Rows are points. Each copy is the shape, with its points in the same order, turned, moved and blurred by noise. Say if it was mirrored as well.

Shape (9 x 3):
[[-32.8  14.2  15.3]
 [-18.0  42.7  16.1]
 [ -8.6 -18.6 -14.0]
 [ 14.4  17.4  21.9]
 [ 16.3  -4.1  -9.6]
 [ 20.0  -4.7  -5.5]
 [ 28.0   0.1  18.6]
 [-22.7   3.4   2.2]
 [ 14.3 -13.6  -1.0]]
Copy 1 (9 x 3):
[[ 15.1  36.7   1.9]
 [ 35.8  26.6 -19.6]
 [-27.2  14.7   2.8]
 [ 20.2  -8.0   1.0]
 [-16.2 -10.5  -5.9]
 [-11.7 -14.3  -2.7]
 [  8.0 -22.4   9.0]
 [ -2.6  28.4  -2.7]
 [-16.4  -9.7   5.3]]
Copy 1 is: only turned
Copy 2 (9 x 3):
[[-23.9   8.9 -34.5]
 [-27.7  39.4 -22.3]
 [-11.0 -14.9  11.6]
 [ 12.0  27.1 -14.1]
 [  7.7   7.3  15.4]
 [  8.1   6.7  14.2]
 [ 28.6  17.3  -2.1]
 [-25.7  -1.5  -9.3]
 [  9.3  -1.5   9.6]]
Copy 2 is: mirrored
Copy 3 (9 x 3):
[[ 22.0  -6.1  35.0]
 [ 35.2  23.6  31.4]
 [-20.1 -10.5   9.7]
 [ 25.7  15.8  -7.4]
 [-11.9   9.5  -8.3]
 [ -9.3  10.5 -13.2]
 [ 13.2   9.6 -25.4]
 [  5.8  -4.8  26.1]
 [ -9.0  -1.2 -12.1]]
Copy 3 is: only turned
Copy 4 (9 x 3):
[[ 13.3  34.6  27.3]
 [-11.7  55.6  17.8]
 [ 19.3  -3.6  -7.5]
 [-34.7  18.6  16.9]
 [ -5.5  -2.7 -14.8]
 [-12.4  -1.0 -10.5]
 [-33.6  -3.0   6.9]
 [ 14.4  19.3  13.6]
 [-12.8  -8.1  -4.8]]
Copy 4 is: mirrored

Shape (8 x 4):
[[ 18.6 -10.0   2.9  22.0]
 [-12.2 -25.5  -3.6 -11.8]
 [ 23.7  -4.7   1.0   9.9]
 [-13.4  -6.2   8.7  19.2]
 [-16.3  -0.5  17.7  -0.6]
 [ 15.5 -25.4  -2.7   6.3]
 [-28.6 -45.4  25.9 -35.0]
 [ -7.8   4.1   3.3   2.0]]
Copy 1 (8 x 4):
[[-22.7 -23.4  -0.8   5.5]
 [  9.6   1.1   7.6  29.2]
 [-24.1 -13.3 -12.2   8.2]
 [ -1.1 -16.4  17.3  -3.1]
 [ -1.9   8.7  20.0  -2.3]
 [-13.1 -14.6  -5.6  25.7]
 [  7.2  27.8  39.9  48.1]
 [  4.2   0.0   5.9  -2.9]]
Copy 1 is: only turned
Copy 2 (8 x 4):
[[  7.5  22.5 -19.8  10.6]
 [ 17.2 -16.3   5.7  26.9]
 [ -3.4  14.7 -22.2   9.8]
 [ 28.4   7.9  -4.7  -0.4]
 [ 25.5 -14.0  -8.2  -5.3]
 [  6.3   8.4 -13.9  29.5]
 [ 41.3 -50.6  -6.3  37.3]
 [ 13.0  -4.6  -3.7  -6.0]]
Copy 2 is: only turned

Shape (11 x 6):
[[ 26.6  23.3   6.2  -0.2   4.0 -23.5]
 [-20.4  -8.9   5.2  -1.0   3.3 -12.1]
 [-11.9 -24.6   2.1  -4.5   8.4   9.9]
 [ 15.8  27.9  -4.1  31.8 -18.9 -15.3]
 [-16.6  -7.8  -6.7  -4.9  18.4  19.0]
 [-10.5  13.2  23.2  -1.3   1.6  -2.4]
 [ 27.2  29.9  23.4  -1.7 -29.6  12.4]
 [  6.1  21.5   9.2 -13.9 -23.3  23.7]
 [-11.1  21.4  -8.2 -21.3  10.5  36.5]
 [-14.7  -1.5  13.1  -8.1  11.2  -6.8]
 [-34.3 -14.2 -35.2 -22.2 -13.2  22.9]]
Copy 1 (11 x 6):
[[-19.3  19.3   5.9   6.9  21.6 -20.9]
 [ 14.8  -0.5 -15.1   3.1  15.0  17.0]
 [ 12.2   1.4 -11.5 -10.8  -3.7  26.4]
 [-25.8 -20.2  14.6  30.0  16.6 -15.5]
 [  4.7   2.5 -22.5  -2.5 -17.9  23.0]
 [ 13.2  -4.2 -11.8   0.7   6.4 -12.7]
 [-24.6 -18.2   6.2 -16.3   7.7 -40.3]
 [-21.4 -20.5 -18.1 -20.5  -1.6 -18.6]
 [-12.5  -3.4 -43.3 -10.2 -28.5  -5.0]
 [ 15.5   8.7 -16.7  -3.3   8.4   5.3]
 [-19.2 -16.8 -51.6  -9.7  -2.8  41.7]]
Copy 1 is: mirrored
Copy 2 (11 x 6):
[[-31.6 -20.2   2.5  -0.7   3.6 -10.6]
 [ 14.9  14.3   5.5   4.3   8.2 -11.9]
 [ 14.0  28.5  -5.3  -7.2  -1.8   5.7]
 [ -7.4 -39.9 -23.4  10.8  -1.7 -14.2]
 [ 14.7  20.4  -7.3  -9.7  16.8  17.3]
 [ -8.4  11.5  -9.5  15.2  18.9 -11.2]
 [-37.9  -8.4 -29.7  33.8  -4.2   5.5]
 [-18.3   4.8 -20.2  33.4   2.7  22.3]
 [ -3.4  13.2 -11.0  10.3  30.8  41.3]
 [  1.0  19.5   3.8   2.4  15.9  -8.3]
 [ 41.2  16.1   8.4  16.4   0.6  41.8]]
Copy 2 is: only turned
Copy 3 (11 x 6):
[[ 24.2   8.1  -7.4   2.0  32.2   6.7]
 [ 12.3   4.2  -4.1  16.3 -21.2  -9.8]
 [ -5.4  10.2   7.9   2.4 -26.1  -5.0]
 [ 12.5 -14.5 -30.9   2.8  34.7 -18.1]
 [ -8.4  21.4 -10.3  -8.2 -28.0  -6.5]
 [  4.1  19.4 -18.6  21.7   5.5  -7.6]
 [-14.2   6.5 -29.2  23.1  34.0  20.2]
 [-14.8   1.7 -34.4  17.3   6.4  20.3]
 [-16.0  25.3 -39.3  -8.0 -20.2  14.9]
 [ 15.3  18.1  -6.9  14.5 -17.0  -1.0]
 [ -2.9 -14.0 -22.8  -8.9 -54.9  13.7]]
Copy 3 is: only turned

Shape (14 x 9):
[[  2.9  28.7   2.6  23.7  14.0  34.4 -18.2  16.7 -26.7]
 [ -6.3 -22.8 -18.9 -18.6 -13.8  20.1   5.3  17.8  19.8]
 [ 20.4  25.2  33.7  -2.4  10.7  26.8  12.3 -12.1  12.9]
 [-11.1  -1.5   2.8 -24.4   6.3 -14.4  32.3  10.2   5.3]
 [ 16.8  49.6  21.6 -17.7   1.7  31.1  16.9   3.8 -14.7]
 [ 19.0  25.6 -11.5  -5.2  22.5  33.8 -17.9 -10.5 -35.5]
 [-27.7  -2.5  -8.3 -27.2  -6.8   4.3  -8.7  10.5  13.7]
 [-23.8   2.0  -8.1 -25.9   3.7 -10.9   0.7   3.3   2.5]
 [ 18.2  -3.3 -17.3  16.9 -16.0 -14.2 -19.8  12.2  -7.7]
 [ -9.9 -16.5  17.3  -3.3 -27.7  -0.3  17.5  -6.6  -7.4]
 [ -5.4  -2.0  34.5  -0.3  13.2  -3.0  30.7  -7.4  -3.3]
 [  6.6   5.8  -9.1   5.5   6.9  11.3  -5.7   8.0 -20.6]
 [ 11.1  53.9  -2.4  20.9  20.1  39.0  15.6 -15.5 -22.3]
 [ -9.8  -3.7   5.7 -21.3  13.5  -8.1  18.7  18.3 -15.3]]
Copy 1 (14 x 9):
[[ 25.3  -2.9   0.6 -42.1  -8.5  11.3   6.0  -3.6 -16.7]
 [  4.5  -7.6 -17.9  29.1   2.2  19.7  14.0 -24.6  28.5]
 [  6.0  -6.2  50.7  -3.4  13.7   6.8  -2.2  -7.4  -1.8]
 [ 13.7   5.1  -0.7  24.3  15.7   0.4 -26.1   0.1  36.3]
 [ 25.8   4.2  42.3 -23.8  30.1  23.1   5.2  11.4   7.7]
 [ 32.4 -15.2   4.0 -23.7  16.2  36.4  -9.6   1.9 -34.0]
 [ 36.6  -9.8 -17.3  34.1   3.0   4.2  10.4  -2.9  24.1]
 [ 33.5  -1.3 -16.0  29.5  11.8  -1.4 -11.5   6.2  16.4]
 [  2.7   7.5 -19.4  10.9 -31.9  26.8  -2.6  12.4 -14.9]
 [-16.0 -15.4  -0.2  23.0   8.0  -9.0   6.9  22.7  17.4]
 [ -6.8 -10.1  28.0   5.6  12.2 -20.5 -23.9   3.6  19.7]
 [ 13.8  -6.4  -9.6  -9.4  -0.1  17.5  -7.6   1.8  -5.8]
 [ 20.6  17.1  22.1 -39.1  34.5  11.9  -7.4  -8.2 -31.1]
 [ 19.2 -14.3 -10.2   3.6   7.0   5.1 -28.2  10.4  34.3]]
Copy 1 is: only turned
Copy 2 (14 x 9):
[[-11.6 -31.5   0.7  12.3  11.5  46.7  18.1   6.7   8.9]
 [ 17.7  -1.4   5.1 -32.0  -7.1  -4.9 -13.8 -11.9  36.3]
 [ 14.7 -18.1 -13.3  -3.8 -14.6   4.2  17.1  27.4 -28.8]
 [-13.4  -3.1 -22.3 -11.9   7.4 -29.8 -18.5 -11.6  -0.8]
 [ -4.0 -18.4 -40.7 -20.1  -0.1  27.0  24.4  27.7 -18.4]
 [ -1.1 -15.6 -15.8   1.1  -5.2  59.2   7.3 -13.9 -15.5]
 [ -3.6   4.2   3.8 -29.3  -0.4 -13.3  12.4 -16.9  20.0]
 [-13.9   8.2  -0.6 -17.3   3.7 -19.3   4.9 -26.6   8.8]
 [ -3.6  17.0  12.5   9.4  21.6  25.0 -20.6   2.4  17.2]
 [ 14.3   7.3 -27.1  15.3   5.8 -25.7  -1.5   1.1  22.6]
 [ -7.1 -13.7 -27.5  16.1  -9.8 -25.4  -4.3   8.5  -9.8]
 [ -8.8  -8.7  -3.8   4.7   1.9  27.4  -4.5  -7.2  10.0]
 [  1.9 -49.1 -27.3   0.3  18.8  44.1  20.2   6.6 -35.1]
 [-27.8  -2.3 -21.3  -6.7  -4.4 -11.2  -9.5  -8.8   5.4]]
Copy 2 is: only turned
Copy 3 (14 x 9):
[[-39.3 -30.3 -11.9  27.8  -4.1 -19.3  18.2 -11.6   1.8]
 [  3.0   9.4   0.6  24.5  -6.8  14.0 -40.4  -4.2 -20.1]
 [-15.2 -19.0  14.0 -26.9  15.6 -23.6  -6.6 -18.2   3.4]
 [ 22.5  26.5  13.5   7.0   0.9  -8.6 -10.8   6.3   9.5]
 [-12.2 -17.5  19.1  -2.9  -8.2 -45.8   0.2 -34.0  11.4]
 [-29.4 -17.5 -15.7  20.0   0.4  -6.3  13.0 -48.9  20.8]
 [ 17.2  17.4 -19.3  24.1   3.4  -8.2 -20.9  -6.4 -22.3]
 [ 20.1  24.6 -17.3  17.6   3.7  -7.4  -6.9  -5.1  -3.0]
 [  1.8 -17.4 -26.5   9.0 -32.5  22.9   3.8   3.3  -1.1]
 [  1.3  23.8  10.6 -10.3 -17.9   6.0   3.9  -1.3 -26.0]
 [ -1.2  17.3  21.9 -16.5  15.0  -8.5  13.3   8.0   1.5]
 [-13.4  -6.1  -9.0  19.8 -10.4   5.0   8.6 -12.1   7.4]
 [-52.9 -11.3  -4.7  -2.0  -5.5 -37.3   7.2 -24.9  31.6]
 [ 17.0  16.8  13.2  23.9   1.6  -4.4   6.6   0.1   7.0]]
Copy 3 is: only turned

Shape (14 x 11):
[[  0.8 -10.3 -11.2   3.9 -41.5  -0.2   4.0   2.6  -9.2  19.6  10.3]
 [ -7.1  17.8  24.1   1.4  31.0   9.9  13.4  -1.9  11.5 -19.0 -19.4]
 [ 28.0  19.6 -11.4  15.8   7.2 -30.1 -25.4  23.1  -5.2  -9.0   3.1]
 [ -3.2 -23.3 -16.4 -15.1 -24.3 -32.0   5.2 -17.8  -4.8  -3.9  15.1]
 [ -6.9  -6.6   0.0  21.3  38.9   9.7  23.4 -13.6 -16.0 -35.5 -16.4]
 [  6.5  28.8  13.4  -6.5  21.9  15.9  17.5   4.7  -5.9 -15.6   2.5]
 [-30.6  -9.8 -15.1  12.6 -27.5 -13.4  15.1 -10.3   8.9  20.2  37.8]
 [-18.0  -7.9  -7.8 -10.6 -24.1  -9.8 -13.1  -8.4  -9.0  -8.6  29.2]
 [ -3.9 -12.3  10.3   2.3 -23.5 -23.9  11.1 -27.5 -10.0  16.7  27.6]
 [ 11.2  33.3 -28.9   6.9   6.0  -9.5 -11.7 -11.7  -8.0   2.6  -4.8]
 [  8.9  -7.7   0.2  -5.1  40.9  14.5  32.4  -8.8  13.8 -26.0  -1.7]
 [ 30.0  20.8 -11.9  22.2  -3.4  -2.8 -38.8 -11.3  11.2 -12.8   3.6]
 [ 22.6   9.6 -15.4  -0.1  23.8 -11.9 -52.1   8.6  -5.4  10.5 -10.7]
 [ 13.0  22.5 -10.5   3.1 -13.9 -25.3 -27.9   7.2  10.4  -1.9 -15.3]]
Copy 1 (14 x 11):
[[-13.6  -1.4  30.8  -3.8   4.5 -39.5  -3.6   7.3 -17.7 -14.8   2.2]
 [ 12.3  -1.7 -13.5  25.1 -22.6  17.5  -6.5 -25.9  11.0  15.0 -12.9]
 [-18.3   1.1 -18.8 -13.9 -11.0   6.2  26.0  21.1 -19.6   3.0 -24.8]
 [-46.4  -2.6  25.2  -9.6  23.7 -11.9  -7.9   3.2   4.3   1.1   4.6]
 [  5.7  14.0 -12.8  26.9  -7.5  36.1  -2.1 -16.4  -2.6   5.1  29.1]
 [ 15.5  -4.7  10.3  13.0 -30.2  18.4   0.7  -5.1   5.9  22.4 -11.7]
 [-22.3 -28.8  43.8  -6.6  21.9 -25.1  11.9 -24.3 -15.0 -13.8  10.2]
 [-32.7  -8.8  32.3   6.3  12.1 -12.6  16.4   8.1  11.6 -12.3   1.0]
 [-34.9 -27.6  17.3  -7.6  10.9 -32.4  -2.5  -7.3   4.1   7.2  24.4]
 [-36.5  10.0   7.6   1.2 -35.9   8.1  11.0   0.0 -25.5  -1.7 -12.5]
 [ 14.0   2.0   3.6  -0.2 -12.8  39.9 -25.1 -17.9  13.2   7.6  14.1]
 [-27.4 -16.7 -16.6   3.0 -28.2   2.5   6.5  22.9 -13.7 -31.0 -18.3]
 [-28.2  26.2 -27.4 -17.5 -34.6  -2.0  28.4   8.4  -0.2 -19.9 -23.1]
 [-33.3   4.7 -11.8   3.3  -8.5  -7.7   6.5   7.6 -13.9  -2.2 -39.3]]
Copy 1 is: mirrored
Copy 2 (14 x 11):
[[-13.8 -13.4 -32.5  12.9   9.5 -23.3  12.7   9.0   5.8  -7.2   6.8]
 [ -3.6  22.7  30.4 -28.3 -22.3  13.0 -16.1   0.9 -10.5   9.8  11.7]
 [ 41.9 -20.8  -6.8 -16.7  11.8  16.3  -9.9   6.6  -2.4 -13.2  -9.0]
 [ 20.6  -4.1  -9.6  22.6   6.8 -32.5  20.0  20.9  -8.7  -3.1  28.6]
 [ -0.8  24.3  31.6 -10.1  -8.8  29.3  20.6  13.8 -29.2  27.9   4.7]
 [ -6.0  15.6  15.2 -30.8 -12.1  12.5  -2.2  -8.7 -24.8 -15.8   8.5]
 [-14.0 -32.1 -27.1  -2.3  -3.6 -34.6  17.6  17.3 -10.2  16.4  40.5]
 [ 12.6  -6.1 -13.8  -3.5  12.8 -41.0  18.3  -3.2 -12.3   7.2  18.9]
 [ -7.7 -12.3 -12.8  22.6  20.5 -22.9  -0.4   6.5 -14.5   4.1  42.6]
 [ 12.1 -33.0  16.7  -0.7  -5.9  -0.7  -0.4   2.5 -19.5 -12.3 -15.7]
 [  0.5  33.8  15.9 -15.1 -28.6  15.2   1.0  26.0 -40.2   4.3  14.6]
 [ 33.3 -19.1  -9.6   2.6  -4.6  -1.3 -23.9 -11.4 -22.4   8.6 -24.5]
 [ 31.3 -15.7  10.4 -15.6  21.5  -7.3 -28.6  21.3 -10.8  -5.0 -37.3]
 [ 31.7 -20.5   0.3  -1.2  -5.6  -8.7 -17.2   0.0  15.9  -7.7 -11.8]]
Copy 2 is: mirrored
